Every row gives one point. To make a cloud, some directions were put in groups of two or more. Within a group, all points are equally far from the middle, so they leave a hole (a ring in 2 directions, a hollow ball in 3). The other directions are filled evenly. Then the cloud was stretched, turned, moved and blurred a little. How many holes are there, and how many directions does each take, smallest first?

Cloud, 13 rows:
-0.033,-0.015
-0.034,0.032
0.039,0.003
-0.023,0.039
-0.044,0.017
-0.028,-0.019
0.026,-0.018
-0.007,0.042
0.035,0.021
-0.045,0.012
-0.041,0.024
-0.015,0.042
0.029,-0.015
Holes: 1 (2)

Cloud, 19 rows:
0.014,-0.026,-0.032
0.032,-0.014,0.022
0.008,-0.026,0.001
-0.025,-0.031,-0.076
-0.034,0.057,-0.035
-0.018,-0.053,-0.007
0.028,-0.027,-0.009
0.021,0.022,0.031
-0.046,-0.024,0.023
0.002,-0.015,-0.011
-0.008,0.046,0.018
0.037,0.010,-0.054
0.009,0.039,0.012
-0.019,-0.024,0.032
0.034,0.004,0.008
-0.040,0.018,0.002
-0.032,-0.025,-0.040
0.004,0.008,0.037
0.022,-0.048,-0.008
Holes: 0

Cloud, 32 rows:
0.012,0.002,-0.054,0.006
0.039,0.032,0.029,0.005
0.048,0.004,-0.051,0.038
-0.042,0.014,-0.025,-0.003
-0.018,-0.005,0.034,0.036
-0.015,-0.037,-0.053,0.028
-0.011,-0.012,0.014,-0.005
-0.031,0.035,0.012,0.046
0.041,-0.032,-0.007,-0.009
-0.002,-0.032,0.009,0.043
0.005,-0.022,0.017,0.057
0.062,-0.006,0.033,-0.002
-0.033,-0.020,-0.016,0.031
0.058,-0.038,-0.043,0.034
-0.001,0.015,0.004,0.011
-0.005,0.041,-0.029,-0.056
0.027,-0.022,-0.030,-0.029
-0.013,-0.025,-0.050,-0.007
-0.027,0.001,-0.016,0.026
-0.036,0.043,-0.041,-0.002
-0.018,-0.012,0.021,0.003
0.012,-0.006,0.020,-0.036
0.050,-0.032,0.012,0.059
-0.031,0.007,0.033,0.043
-0.041,0.006,-0.011,-0.050
0.036,0.008,-0.033,-0.041
-0.021,-0.054,0.003,-0.003
0.011,-0.004,0.034,-0.038
0.002,-0.028,-0.046,0.017
0.023,-0.034,0.014,-0.005
-0.023,0.031,0.000,-0.021
-0.029,0.034,-0.011,-0.003
Holes: 0

Cloud:
-0.013,-0.060,-0.043,-0.017,-0.028,0.015
-0.014,-0.056,-0.009,0.028,-0.035,-0.030
-0.067,-0.022,-0.002,-0.014,0.027,-0.004
-0.066,-0.022,-0.029,-0.032,-0.007,-0.005
0.012,-0.045,-0.049,-0.018,0.003,0.036
-0.054,0.010,-0.010,-0.046,-0.009,0.017
-0.012,-0.070,-0.008,-0.018,0.027,0.031
0.000,-0.046,0.023,-0.023,-0.045,-0.004
-0.006,-0.037,-0.041,0.027,-0.016,-0.048
-0.031,-0.036,0.038,-0.011,0.038,0.016
0.015,-0.042,0.006,-0.041,-0.027,-0.043
0.020,-0.021,0.011,-0.055,0.027,0.000
-0.032,-0.008,-0.038,0.045,-0.027,-0.013
-0.054,0.010,-0.008,-0.050,-0.005,0.011
0.013,-0.044,-0.017,-0.037,-0.024,-0.049
-0.035,-0.005,0.039,-0.025,-0.037,-0.021
0.009,0.005,0.017,-0.017,-0.021,0.039
-0.034,-0.069,-0.029,-0.028,0.001,0.018
-0.055,-0.045,-0.003,0.003,0.000,-0.035
-0.001,0.027,-0.044,0.019,0.002,0.012
-0.006,-0.029,0.011,0.054,-0.017,0.012
0.004,0.004,-0.014,-0.058,0.014,0.025
-0.003,-0.066,-0.017,-0.030,-0.035,-0.011
0.002,-0.055,0.007,0.018,0.040,0.000
0.036,-0.025,-0.004,-0.005,-0.040,-0.042
0.027,-0.008,0.013,-0.028,-0.006,-0.052
-0.036,-0.004,0.008,0.041,0.029,-0.013
0.013,-0.054,0.007,-0.011,-0.029,-0.047
-0.050,0.014,0.014,-0.013,0.025,-0.022
-0.031,0.023,-0.020,-0.007,-0.025,-0.052
-0.046,-0.003,-0.031,-0.038,0.028,0.000
-0.030,-0.009,0.035,-0.006,-0.047,-0.014
0.000,-0.061,-0.031,-0.025,0.031,0.023
0.036,-0.009,-0.039,-0.009,0.027,0.002
-0.047,-0.022,-0.021,0.007,0.040,0.033
0.005,-0.036,0.020,-0.039,-0.034,0.020
0.033,-0.016,-0.051,-0.003,0.000,0.023
0.027,0.030,-0.011,0.000,0.000,0.014
0.036,0.024,-0.002,0.001,0.009,-0.003
-0.001,-0.007,0.029,-0.043,0.012,0.038
-0.015,0.024,-0.044,0.013,-0.027,0.012
-0.013,-0.026,-0.045,0.021,0.041,0.002
0.038,-0.025,-0.040,0.011,0.021,-0.019
-0.038,-0.020,0.020,0.031,0.017,-0.030
0.009,0.003,0.021,-0.029,-0.040,-0.046
0.039,0.001,0.004,-0.010,0.003,-0.044
-0.007,-0.020,-0.027,-0.071,-0.014,-0.009
-0.039,-0.020,-0.018,0.044,-0.028,0.018
Holes: 2 (3, 3)

Cloud, 82 rows:
0.005,-0.018,0.058,-0.009,0.023,0.041,-0.012,-0.020
-0.024,-0.010,-0.036,0.032,0.035,-0.018,-0.020,0.029
0.039,-0.004,-0.006,-0.017,-0.058,-0.050,0.026,-0.025
-0.016,-0.045,-0.012,0.004,0.014,0.012,0.054,0.031
0.009,0.045,0.042,-0.026,0.006,0.007,0.011,-0.006
0.020,-0.050,-0.004,0.011,0.005,0.031,0.059,0.016
-0.032,0.002,-0.022,-0.015,-0.032,-0.031,-0.013,-0.032
-0.007,0.045,-0.033,-0.024,0.039,0.038,0.024,0.001
-0.034,-0.005,0.006,-0.028,-0.021,-0.026,0.009,0.017
-0.024,0.020,0.051,0.003,-0.064,0.022,-0.018,0.036
0.013,-0.061,0.044,-0.053,-0.023,-0.042,-0.007,-0.034
-0.017,-0.012,0.006,-0.034,0.051,-0.040,-0.008,0.007
0.011,-0.016,-0.016,0.010,-0.018,0.036,-0.006,-0.024
-0.028,0.002,0.027,-0.036,0.009,-0.024,0.062,0.006
-0.005,0.044,0.035,0.011,-0.039,0.037,-0.019,0.043
-0.013,0.038,-0.013,-0.018,-0.011,-0.015,0.005,0.020
0.021,0.018,-0.041,0.006,0.048,-0.015,0.018,0.004
-0.016,-0.051,0.022,-0.026,0.041,-0.042,0.017,-0.046
-0.047,-0.004,-0.019,-0.007,0.001,0.023,-0.004,0.008
-0.023,-0.014,-0.002,-0.039,-0.010,0.016,0.010,0.020
-0.031,0.018,-0.032,0.023,0.008,0.009,0.018,0.061
0.029,0.011,0.056,0.013,0.018,-0.003,0.065,0.010
0.008,0.015,-0.022,0.040,-0.014,0.003,0.044,0.042
0.022,0.009,0.024,0.003,-0.035,0.028,0.058,-0.034
-0.028,-0.020,-0.027,0.007,-0.007,0.038,-0.028,0.001
-0.031,-0.056,0.024,0.004,-0.016,0.007,0.011,0.045
-0.004,0.024,-0.015,-0.053,-0.050,-0.023,-0.011,-0.041
0.020,-0.009,-0.025,-0.005,0.015,-0.017,-0.043,-0.029
-0.039,-0.027,0.021,0.032,0.050,0.012,-0.040,0.024
0.054,-0.009,0.038,-0.013,0.048,0.033,0.001,0.011
0.009,-0.030,0.007,-0.042,0.070,-0.032,0.015,-0.010
-0.029,-0.051,0.005,-0.038,-0.006,0.023,0.037,-0.053
-0.019,0.030,0.025,-0.036,0.032,-0.035,0.037,-0.005
-0.008,0.006,0.035,0.041,-0.037,0.039,0.036,-0.027
0.055,0.047,-0.014,-0.001,-0.041,-0.022,-0.005,0.057
-0.037,-0.059,0.024,0.022,0.022,-0.042,0.003,0.003
-0.030,0.032,-0.016,0.003,-0.018,0.019,0.018,-0.026
0.014,-0.040,-0.009,0.028,-0.007,0.026,0.002,0.034
0.024,-0.009,0.030,0.024,-0.052,0.042,-0.003,-0.014
0.073,-0.016,0.012,-0.014,-0.015,0.034,-0.004,0.019
-0.022,-0.010,0.050,-0.020,0.003,0.001,0.050,0.040
0.038,-0.011,0.037,-0.016,0.006,-0.002,-0.064,-0.020
0.013,-0.031,0.024,0.040,0.007,0.017,-0.021,0.008
0.035,-0.039,-0.006,0.009,-0.009,-0.026,-0.030,0.068
0.018,0.039,0.009,-0.026,-0.032,-0.010,0.037,0.008
-0.028,0.019,0.033,-0.029,-0.047,0.013,-0.036,0.026
-0.021,-0.049,0.044,0.005,0.026,0.049,0.023,0.022
-0.016,0.026,0.042,-0.010,-0.017,0.000,0.014,0.033
0.029,-0.024,0.014,-0.011,0.035,0.026,-0.004,-0.053
-0.026,-0.009,-0.010,-0.013,0.016,0.023,0.025,0.056
0.009,0.045,0.000,-0.028,-0.032,-0.022,-0.013,0.065
0.004,-0.039,0.047,-0.040,-0.004,-0.006,0.010,0.030
0.056,0.009,0.046,0.001,0.007,0.011,0.011,0.017
0.069,-0.012,0.011,-0.008,-0.006,-0.012,-0.025,0.005
-0.018,0.034,0.024,-0.021,0.041,-0.014,0.036,0.021
0.031,-0.012,0.069,-0.006,0.002,-0.052,0.002,-0.004
-0.011,-0.035,0.015,-0.025,0.005,0.022,-0.025,0.015
-0.047,0.036,0.021,0.036,-0.014,0.024,0.031,0.015
-0.008,-0.036,0.064,0.008,0.009,-0.057,-0.005,0.012
0.008,0.003,0.072,-0.017,-0.025,-0.058,0.014,-0.004
-0.031,-0.039,0.031,0.010,0.030,-0.034,0.042,0.063
0.030,-0.006,0.067,-0.012,-0.056,0.027,0.008,-0.009
0.029,0.042,-0.008,0.011,-0.022,-0.053,-0.014,-0.003
0.031,-0.003,0.014,0.008,-0.040,0.026,0.024,-0.031
0.049,0.014,0.031,0.003,-0.043,0.032,-0.023,0.005
0.045,-0.010,-0.022,0.031,-0.014,-0.021,-0.038,0.054
0.039,0.003,-0.030,-0.024,0.007,0.006,-0.011,-0.023
-0.025,0.024,0.053,0.038,-0.004,-0.026,0.000,-0.002
-0.017,0.011,-0.011,-0.048,0.042,-0.052,-0.035,-0.018
0.040,-0.036,0.058,-0.018,-0.008,0.010,0.015,-0.023
0.043,-0.044,0.045,-0.026,0.027,-0.046,0.012,-0.025
0.032,-0.038,0.021,-0.028,0.001,-0.017,-0.037,-0.019
0.001,-0.001,-0.032,0.007,0.012,-0.059,0.008,-0.009
-0.057,0.000,-0.004,0.014,-0.040,-0.031,0.021,0.009
0.079,0.033,0.008,-0.004,0.050,0.000,0.008,0.008
0.035,-0.013,0.001,0.014,-0.019,-0.017,-0.001,-0.023
-0.002,0.002,-0.036,0.008,-0.018,-0.024,-0.021,-0.003
-0.027,0.008,0.025,-0.026,-0.017,0.033,-0.037,0.052
0.016,-0.028,-0.022,-0.002,-0.005,0.008,0.018,0.011
0.011,0.050,0.031,-0.019,-0.012,-0.014,-0.032,0.043
-0.041,0.030,0.050,0.040,0.000,0.039,-0.027,0.018
0.031,0.038,0.022,-0.034,-0.040,-0.034,0.021,0.058
Holes: 1 (3)

Cloud:
-0.004,0.003,0.000,-0.040,-0.045,-0.031,0.039,0.024,0.000
0.011,0.028,-0.039,-0.068,-0.031,0.011,-0.019,-0.045,-0.029
-0.008,0.043,-0.010,0.021,0.032,-0.005,0.020,0.024,-0.005
-0.020,-0.012,-0.015,0.004,-0.011,0.010,0.024,0.058,0.000
-0.021,0.042,0.020,0.010,0.021,-0.004,0.004,-0.032,-0.010
0.003,0.004,-0.033,0.011,0.022,-0.032,0.038,0.025,-0.020
-0.025,0.002,0.054,-0.018,0.014,0.028,0.016,-0.027,0.010
0.063,0.005,-0.001,0.018,0.042,-0.053,-0.009,0.009,0.008
0.021,-0.002,-0.012,-0.076,-0.035,-0.023,0.000,0.014,0.012
0.015,-0.035,0.011,-0.014,0.017,-0.060,0.010,-0.008,0.002
0.030,0.037,0.029,-0.048,-0.043,0.001,-0.001,-0.044,-0.046
0.049,-0.010,-0.058,-0.033,-0.020,-0.063,-0.003,-0.012,-0.027
-0.018,0.047,0.005,-0.046,-0.028,0.006,0.024,-0.019,-0.024
0.009,0.012,-0.039,-0.016,0.027,-0.028,-0.016,-0.020,-0.057
0.028,0.036,0.005,-0.026,-0.016,-0.015,-0.038,-0.034,0.032
0.007,0.020,0.015,-0.006,0.015,-0.043,0.012,-0.037,-0.037
-0.005,-0.024,0.005,0.006,-0.010,-0.014,-0.026,-0.008,0.014
-0.022,-0.012,-0.009,-0.008,0.048,-0.014,-0.039,0.008,0.006
0.002,0.012,0.041,-0.064,0.002,-0.039,-0.026,-0.051,-0.009
0.049,-0.020,0.020,0.005,-0.018,-0.049,-0.033,-0.062,0.018
0.014,0.001,-0.049,-0.053,0.003,-0.026,0.009,0.003,0.042
0.006,-0.001,0.053,-0.008,0.000,-0.002,0.019,-0.047,0.001
-0.002,0.053,0.014,-0.051,0.008,-0.041,-0.060,-0.044,-0.005
0.054,-0.024,-0.025,-0.038,-0.044,-0.035,-0.032,-0.026,-0.002
0.002,0.027,0.015,-0.008,0.019,-0.086,0.018,0.020,-0.002
0.014,0.021,0.004,0.051,0.042,-0.019,0.003,-0.007,0.020
0.053,0.044,-0.018,-0.039,-0.001,-0.032,-0.002,0.011,-0.033
0.007,-0.054,-0.008,-0.057,0.018,-0.038,0.023,0.009,-0.004
0.037,-0.003,0.023,-0.005,-0.041,-0.013,-0.024,-0.029,-0.029
0.042,0.006,0.016,-0.030,-0.043,0.010,0.030,0.025,-0.053
0.027,0.011,-0.008,0.003,0.018,-0.043,0.015,-0.061,0.000
-0.027,0.050,-0.040,-0.010,-0.001,-0.018,-0.007,-0.004,-0.029
0.054,-0.021,0.005,-0.017,0.031,-0.044,0.032,-0.043,-0.014
-0.011,0.016,-0.047,-0.001,0.022,0.015,0.021,0.008,0.018
0.018,-0.015,-0.038,-0.013,0.014,-0.081,0.023,0.043,0.025
0.066,0.031,0.009,-0.024,0.010,-0.023,0.004,0.013,-0.015
-0.030,0.021,-0.056,-0.028,0.014,0.026,0.000,0.005,-0.031
-0.038,0.053,0.006,-0.016,0.028,0.032,0.009,0.013,0.004
-0.003,0.022,-0.043,-0.051,-0.035,-0.002,-0.056,-0.009,-0.007
0.032,0.041,-0.022,-0.053,-0.020,-0.019,-0.024,-0.050,0.002
0.017,0.004,-0.021,0.010,0.045,-0.035,-0.018,0.022,-0.036
0.020,0.039,-0.015,0.009,-0.002,-0.051,0.016,-0.017,0.010
0.010,-0.010,0.027,0.050,0.011,-0.025,-0.018,0.010,0.026
0.005,-0.021,0.042,-0.052,0.017,-0.007,0.018,-0.006,-0.063
0.009,-0.016,0.006,0.044,0.043,-0.031,0.017,0.024,-0.010
0.002,-0.011,-0.004,-0.006,0.028,-0.062,-0.020,-0.029,0.019
-0.002,-0.018,-0.027,-0.022,0.000,-0.037,-0.030,0.049,-0.007
-0.004,0.024,-0.032,0.001,-0.002,-0.065,0.023,0.064,0.004
0.023,0.024,0.002,0.020,-0.002,0.003,0.041,0.015,0.027
0.016,-0.019,0.015,0.015,-0.024,0.041,0.010,-0.027,-0.011
0.080,-0.007,0.029,-0.002,0.012,-0.007,0.062,-0.038,-0.027
0.020,0.009,-0.048,-0.032,0.026,-0.058,-0.068,-0.018,-0.038
0.018,0.017,-0.037,-0.028,-0.003,-0.081,0.004,-0.030,0.002
-0.006,0.015,0.031,0.021,-0.003,0.049,0.038,-0.029,0.017
0.022,0.028,-0.002,0.005,0.042,0.009,-0.036,-0.013,-0.048
0.010,0.003,-0.024,-0.061,-0.021,0.010,0.038,-0.034,-0.009
-0.007,0.040,0.047,-0.009,0.003,-0.011,-0.010,-0.005,-0.012
0.028,-0.054,0.028,-0.064,0.002,-0.029,0.011,-0.035,-0.001
0.025,0.009,0.006,0.028,0.050,-0.009,0.026,0.006,0.015
0.021,-0.037,0.032,0.036,0.028,0.016,0.027,0.014,-0.022
0.017,0.046,-0.041,-0.004,-0.008,-0.045,-0.005,0.025,-0.028
0.015,-0.047,0.028,-0.020,0.011,-0.028,0.026,0.021,-0.007
0.028,0.010,0.037,0.019,0.009,0.042,-0.001,0.013,-0.049
0.038,0.023,-0.035,0.032,0.044,-0.034,-0.041,-0.018,0.003
0.002,-0.034,-0.026,-0.044,-0.009,-0.008,-0.034,-0.053,-0.039
0.052,-0.046,-0.018,-0.017,-0.027,0.002,0.040,-0.002,0.004
-0.019,0.005,-0.041,-0.020,-0.024,0.013,0.024,-0.035,-0.070
-0.028,0.014,0.006,0.005,0.047,-0.020,0.022,0.020,-0.021
0.032,0.023,0.007,-0.020,0.009,-0.014,0.015,-0.012,0.039
0.033,-0.047,-0.016,-0.017,-0.004,-0.038,-0.019,-0.065,-0.015
-0.031,-0.021,0.034,-0.028,-0.016,0.017,0.004,-0.029,-0.031
-0.003,-0.045,-0.014,-0.071,-0.004,-0.012,-0.008,-0.068,-0.042
0.088,-0.028,0.027,-0.005,-0.015,-0.017,-0.002,-0.009,-0.024
0.038,0.017,0.033,-0.059,-0.004,-0.026,-0.010,-0.038,0.013
-0.031,0.000,-0.059,-0.033,0.025,-0.055,-0.060,-0.035,0.028
-0.003,-0.035,-0.002,-0.047,0.005,0.004,-0.010,0.021,-0.030
-0.015,-0.034,-0.049,-0.023,0.041,-0.002,-0.007,-0.025,-0.002
0.017,0.008,-0.030,0.016,-0.004,0.027,0.044,0.021,-0.010
0.032,-0.021,0.009,-0.041,0.016,-0.032,-0.037,-0.037,-0.020
-0.008,-0.011,-0.040,0.014,0.043,-0.028,-0.001,0.030,-0.008
0.029,-0.034,-0.013,-0.065,-0.041,0.003,0.008,-0.032,-0.045
0.016,0.010,0.007,0.014,-0.014,0.019,-0.038,-0.004,0.013
0.018,0.019,-0.005,-0.029,0.015,0.049,-0.006,-0.052,0.011
0.060,-0.028,0.056,0.022,-0.008,-0.009,0.047,-0.032,-0.043
-0.001,0.008,0.050,-0.028,0.001,-0.029,-0.007,0.004,-0.051
-0.001,0.022,-0.051,0.013,-0.021,-0.048,-0.014,0.029,-0.019
-0.009,0.056,0.003,0.008,0.023,-0.015,-0.065,-0.025,-0.018
-0.004,0.032,-0.002,-0.042,-0.046,-0.003,0.022,0.006,-0.038
-0.024,-0.034,-0.021,-0.038,-0.011,-0.050,-0.022,-0.023,0.047
0.004,-0.003,0.010,0.010,0.015,-0.080,0.011,-0.032,0.012
0.022,0.015,0.042,-0.009,-0.013,0.026,0.005,-0.056,-0.046
0.011,-0.015,-0.037,0.011,-0.027,-0.032,0.019,0.006,-0.017
-0.003,0.043,0.005,0.054,0.021,-0.010,-0.016,-0.041,0.004
0.047,-0.019,-0.005,0.016,0.029,-0.016,-0.040,-0.005,-0.033
Holes: 1 (3)
